Rows are points. Examples show where two turns around zero, p and q, send a point. Where does a point land after both, in the order given? Backwards means that the second turn is done in reverse. Each puzzle has new turns, and all numbers are rounded.

Turn p:
[18 15] -> [23  6]
[ 3 -4] -> [ 1 -5]
[-48  11] -> [-38  31]
[ 26 -22] -> [ 14 -31]
Turn q:
[-15  16] -> [-20   9]
[-26   0] -> [-24 -10]
[ 41 -16] -> [44  0]
Where do these land?
p, then q: [38  7] -> [38  4]
p, then q backwards: [-21  -7] -> [-19  11]
p, then q: [32  9] -> [33  7]
p, then q backwards: [-19  16] -> [-1 25]
q, then p: [-30 -25] -> [-32 -23]

Turn p:
[-18   1  20] -> [-15 -14  17]
[34  4 -3] -> [32 11 -1]
[ 32 -21  30] -> [ 38 -28  11]
[-19 -15 -20] -> [-20  -4 -24]
[-29  31 -27] -> [-36  35  -2]
Turn q:
[-23  -5 -17] -> [-15 -22 -11]
[37 -5  6] -> [32 20  0]
[ 14 -19  34] -> [23  4 34]
[-27  30 -24] -> [-40  -1 -25]
Where do these land?
p, then q backwards: [  9   3 -58] -> [ 31  39 -32]
p, then q: [-25  23   1] -> [-30  -2  16]
p, then q: [-5 17  2] -> [-12   8  10]
p, then q: [ 14 -50  17] -> [ 47 -27  -9]
p, then q: [ 12 -12  19] -> [24 -2  9]
q, then p: [-5 19 19] -> [-16   2  22]

Turn p:
[ 14  -6 -16 -15  11 -17] -> [  2 -10  -3 -21  13 -20]
[ 22 -37 -33 -33  46 -33] -> [-11 -41 -10 -40  49 -37]
[ 16 -12 -35 -42 -24 -20] -> [  1 -23  -5 -49 -23 -30]
[-14  25  -7  -9   1  14] -> [ -5  24  -9 -14  -5  16]
[ 9 22 24 45 -8 26] -> [31 23  0 43 -5 24]
[-7  9 48  8 -9 20] -> [ 3 11 33 24 -8 33]
[-18 -18  -3   9 -15  25] -> [-11 -15 -14  14 -19  22]
[-21  16  21  37  -2 -14] -> [-9 29  7 41 -1 -6]
Turn q:
[ -3  16 -17  15  -3 -21] -> [ -5  17  -5  20  16 -16]
[-31 -39  40  24  22  32] -> [ -8 -49  44  12 -14  37]
[ -5  28 -33  -5   3   3] -> [-23  28 -21   0  14   2]
[-29 -16  16  12 -20  -9] -> [-12 -17  21  18 -21 -18]
[ 14 -29 -19 -20 -32  -3] -> [ 10 -12 -37  -3 -31 -16]
[-9 40 24  1 27 22] -> [-13  23  36 -21  19  26]
[ 63 -25  15  -3 -10  -1] -> [ 66  -6 -16 -10 -13   4]
[ -1  24 -24 -23  13 -24] -> [-14  15 -20 -16  30 -21]
Where do these land?
q, then p backwards: [-26  13 -25  32  15 -12] -> [-27  -9  18  29  28 -10]
p, then q: [-12  53  -2  12  -9 -27] -> [ -6  52  15  -5  17 -26]
q, then p: [ -2  -4  20 -52  -1 -15] -> [-21 -19  26 -39  -3 -19]
p, then q backwards: [-18   0  -6  19  46  40] -> [ 10   5 -45  16  41  18]
q, then p: [ 24 -23   7  33  -6  -2] -> [ 38 -15  -5  24   1  -4]
p, then q: [  4 -30  17 -34 -25  20] -> [  7 -30   5 -14 -47   5]
p, then q backwards: [ 30  -8 -11 -11 -19  -5] -> [ 15 -21  21 -16 -10 -11]

Turn p:
[ -4 -19  27  23  16  23   4 -28   2] -> [-10 -23  44  12  16  13   4  -8   6]
[ -8  15   0  16 -46  -7 -36 -25  -5] -> [  2   4  -7   7 -20 -16  -3 -53  33]
[-14  25 -33 -13  13  27  35  45  -2] -> [-30  23 -41   5   3  36   3  39 -16]
[-14 -31  28 -20  25  -8 -16 -16 -22] -> [  1 -27  30 -17   6 -10 -31 -11 -29]
[-28  22 -34  45  16  25  -5   4 -11] -> [-17  21 -17  44  31  33 -15 -14  12]
[ 21  13  30  23 -15 -20  35 -19 -17] -> [ -3  26  36   8 -10 -15  42 -15 -14]
[ 29  15  -6 -26  19  -8 -14 -20   7] -> [ 33  -1  -5 -36  16   7   9  -7  -2]
[ 33   0 -29 -15  -9   2 -35  29   6] -> [ 43   3 -32  -7 -23  12 -16  14  15]
[-18 -33  38  21  -8  15 -38 -14 -14] -> [ -6 -28  43  14 -15  -3 -37 -26  16]
[ 20  -4 -25 -30 -23 -10  18 -28   4] -> [ 15 -21 -28 -14  -9 -10  40 -12 -13]
[-29  25 -15 -18   2   6  32  57  35] -> [-43  24 -41 -10   3   1  -1  57   9]
[ 12 -28  19  -6   9 -45  20  13  17] -> [ 14  -2  18  -5   1 -46   7  35 -17]
Turn q:
[ 24   7  23  24  38 -12  17 -46  -7] -> [ 18 -29  32  41  26 -27  -2 -22   3]
[-36  13   8   3  -4  18   0  -9  24] -> [-42  18  13  -9   8  -7   4  -8  -1]
[-37 -26 -22  33  21  37 -20  38  12] -> [-62 -20 -23   5   4  24  12  42 -12]
[ 36  47  -7 -30   4   1  12  38  -3] -> [44 50  5  8  1  2 -3 39 -1]
[-41 -19 -19  26 -19  -9  42 -22  -9] -> [-27 -11 -17   8 -24 -19  34 -41 -31]
[ 29  12  -2 -27  -4  12 -23 -26 -12] -> [ 26  12  12   3  14  31 -23 -19  15]
[ 23  21 -12 -27   3 -34 -13   1   7] -> [ 37  21 -19  -7  18 -10 -12   0  20]
[36  0  1 -6 -9 -1  6  8 22] -> [22  7  8  1 -8  3 14 12 31]
[-38 -41  11  43 -32  -2 -24  31 -24] -> [-44 -43 -26 -18 -51   1 -22  12 -16]
[  5 -15  20 -39   1 -10   4 -12  -9] -> [ 28  -8  16 -32  10   3  -1 -15  -7]
Where do these land?
q, then p: [ 11 -16 -53   9 -23 -21 -25  -3 -29] -> [ 26 -25 -42  33   2  25  16 -18  18]
p, then q: [  1  28  -4 -27   5 -25   0 -20  -5] -> [ 31  16  -5  -1  26   3   2 -22 -15]
p, then q: [  1 -26   9  -4   9  -6   5 -14 -47] -> [ 12 -29  13   7 -18  10 -31 -21 -18]
p, then q: [-38   9  -4  -7  23  12   7  34  40] -> [-30  12 -31 -20  27   0   2  43 -11]
q, then p: [-34  22  24   5   3  26  34  -2  25] -> [-46  30  21 -15   4 -23  -4 -10 -19]
p, then q: [ 12 -29 -20   4 -19  -4 -18 -41 -16] -> [ 16 -39   3  18  -9   7  14 -35  20]
p, then q backwards: [ 23 -19 -27  17 -26 -25 -48 -17  -1] -> [ 44   4  -6   7 -13 -50   6 -28 -17]
p, then q: [-9 45 17  3 14 50 10 34 17] -> [-47  48  20 -16  13  16   6  30 -12]
p, then q backwards: [-21  24  41  15  30   7   0  21  19] -> [-11  28  28 -12   7  30 -28   7  33]
p, then q backwards: [ 34 -31   4 -29  10   3   2 -20 -10] -> [ 11 -37  19 -18   8  -5  22   6 -29]
q, then p: [-20  15  38  -9 -20  12  19  43  19] -> [-30  31  -8 -34 -37 -23 -11   7  -8]
q, then p backwards: [ 41 -23 -25  23  -7 -29  13 -14 -13] -> [ 24 -26 -39  11 -35   4 -17 -17   5]

Turn p:
[ 26  45  26  -6 -21   0   7  -9  -4   7 -27] -> [ 42  18  29  21 -20  -7 -10  -1   8   1 -27]
[ 12 -12  31   1   1 -19  29  25  -2  27 -18] -> [ 11 -26  22   2 -10 -30   4   6  14  40   0]
[-34 -17  -9 -16 -10  19   1 -37  19  20  36] -> [-33  32 -12 -16  -5  24  43 -22  10   2  10]
[-23  10  -9  -7 -18  -3 -31 -31  23  23  -7] -> [-11  51 -21   2 -16  13  -7 -10  16  10   1]
[ 17 -12 -20 -19 -13 -28 -21   3 -18   9  16] -> [ 25   5 -24  -3  -7   7   3   7 -22  12  35]
[-37   1 -14   1 -27  20 -31 -10  11 -33  21] -> [-32  22 -27   0 -15  28   7  19  -1 -41  -2]
[ 18  32 -22 -27   4 -25  17  24 -26   1 -27] -> [ 38   3   6   4  10 -18 -13  17 -46  23 -20]
[  2  14  -1  25  20  20 -11  23 -30 -18  -1] -> [-12 -25  19  20   8   8 -28   3 -23 -23   0]
[ 12 -25   6   2  13  34  24   9  24   7 -10] -> [ -9 -29  14 -24  13  15   5 -10  26  14 -20]
[  5 -21  15  -9  33 -27 -10  10 -12 -14   7] -> [  0 -15   4 -24   6 -30 -12   4 -10  -7  33]
[  3  -4 -19  20  16 -24  -3  23 -20 -23  14] -> [ -2 -23 -14  14  24 -15  -9  17 -24 -14  20]
[  0   9 -14   6   6  14   8   0  25  -5  20] -> [-8  7  2  0 29 17 13  6 11 -8 -6]
[  1 -21  30  28  -4  19  21 -31   9  -2 -24] -> [ -9 -20   3   2 -17 -13   4 -36  40  -9 -24]
Turn q:
[-16 -15 -33  -5 -30   0 -12  12 -26  10   7] -> [-17 -20 -32  21  -4  -2   9   5 -31   7  18]
[ 18  -7  16 -28  14 -17   6 -39  31  -1 -10] -> [ 23 -10  -8 -14   9  -2  -8 -13  54   2 -20]
[-10  14   2  30  21  10   0 -11   4  11   2] -> [-11  19  28  18  -5   0  12  -8   8  -5  -6]
[ -9   9  21 -14  13   9   9   4  36 -12  11] -> [-14   7  13 -36   5  18  -4  -1  24  -7  -6]
[ -3  -9   9  32   4   9 -11   9  32   2 -22] -> [-12  23  10   9 -32  11 -20  11  11  -6 -19]
[-15  -4 -14  50 -40  -1  -8  15 -20 -31   7] -> [ -4   3  -2  20 -39  -1  -3  11 -36 -36  40]
[ 59   8   7   8   2  13  -6 -39   5 -27 -21] -> [ 69  18   2  15   4  22 -12  -5  23 -12  -4]
[ -3  -6  12 -13  18   0  76  11 -24   9 -22] -> [ 14 -20  15 -30  15 -29  31   9 -26 -16 -54]
[-16  23  11  -1  -7  15 -17  15 -51  18 -15] -> [  2  20   0   2  -6 -13  17 -23 -48  32   7]
[-10  -4 -27 -18  12 -18 -22   9  27 -10  10] -> [-30   4 -24   2  22   1 -22   6  22  -5  12]
[-11  17  -3  13   0   9   7 -19  17  13  -1] -> [ -8  13   7   7 -10   6  25  -2  20  -3  -5]
[  8   9   3  -2 -10 -55 -20  11 -14   3  22] -> [  1  -9  -1   0   6 -42 -16  11   7  17  43]
[ 13 -10 -18 -27  -9  13  20  11  -5  23   8] -> [  0 -25 -13  -2  20  12  17  21 -11  17 -14]
[ -5 -26  14 -26  13  14 -22  11 -12  -8  23] -> [-12 -23   4 -12  16  19 -28 -24 -15  15   7]
Where do these land?
p, then q: [ 0 30 17 38 -2 14 -7 32 26 34  5] -> [-31  27  43  -2 -37  14 -14   9   9  15 -10]
q, then p backwards: [ -2 -19  16 -18  15  34 -25  -3  16  32  24] -> [  0 -12 -10  11   7  44   3  17   9  45 -10]
q, then p backwards: [ 15 -31  11  -4  -5  -8  10 -16   0  -1   2] -> [ 26 -12  10  12  -6   7   7   9  -7 -10 -18]
q, then p: [ -4   5 -19  -1  26 -10  10 -35 -13 -14  -3] -> [  6   0 -10  -3  28 -27  -5 -18  14 -25  -6]
p, then q: [ 14  29 -46  -7  -7 -42   0   2 -14  -9  -1] -> [ 20  20  13  38  37 -22  -2  19 -25   2   9]
q, then p backwards: [ -2  15  -4  -8 -11   0  35  16  10  -9  12] -> [ -5  -9   1 -23   2   2   8  13  13 -26  23]
q, then p: [-39 -23  23  -5  10 -16  -5 -23   8 -19  11] -> [-10  27 -32 -26 -19  -9  14  -9  18 -22   4]
p, then q: [ -5 -14 -10  30 -14   9  -5  -2 -10 -29  -4] -> [ -9  -3 -19  19  -9   9 -15  -3 -11 -34   1]
p, then q backwards: [ 15  15  51 -23  -1  14 -15   4  23  -3  23] -> [ 16  28  32  31   1  -1  17  -6  32 -14  22]
p, then q: [-22  17  -6   3 -20 -14   7  -5 -48  27 -15] -> [ 16  -4   6  32 -32 -28  30   2 -20   7  16]
q, then p: [  5 -16  -1   2  44   7 -13  17  -1  -3   3] -> [-20  11  14  -2 -11  -9 -38 -13   1 -10  10]
p, then q: [ 25  -8 -31  -7 -35  12   8  12   3  -6 -57] -> [ 20  12 -43  38  -6  15 -14  20 -15  23 -33]
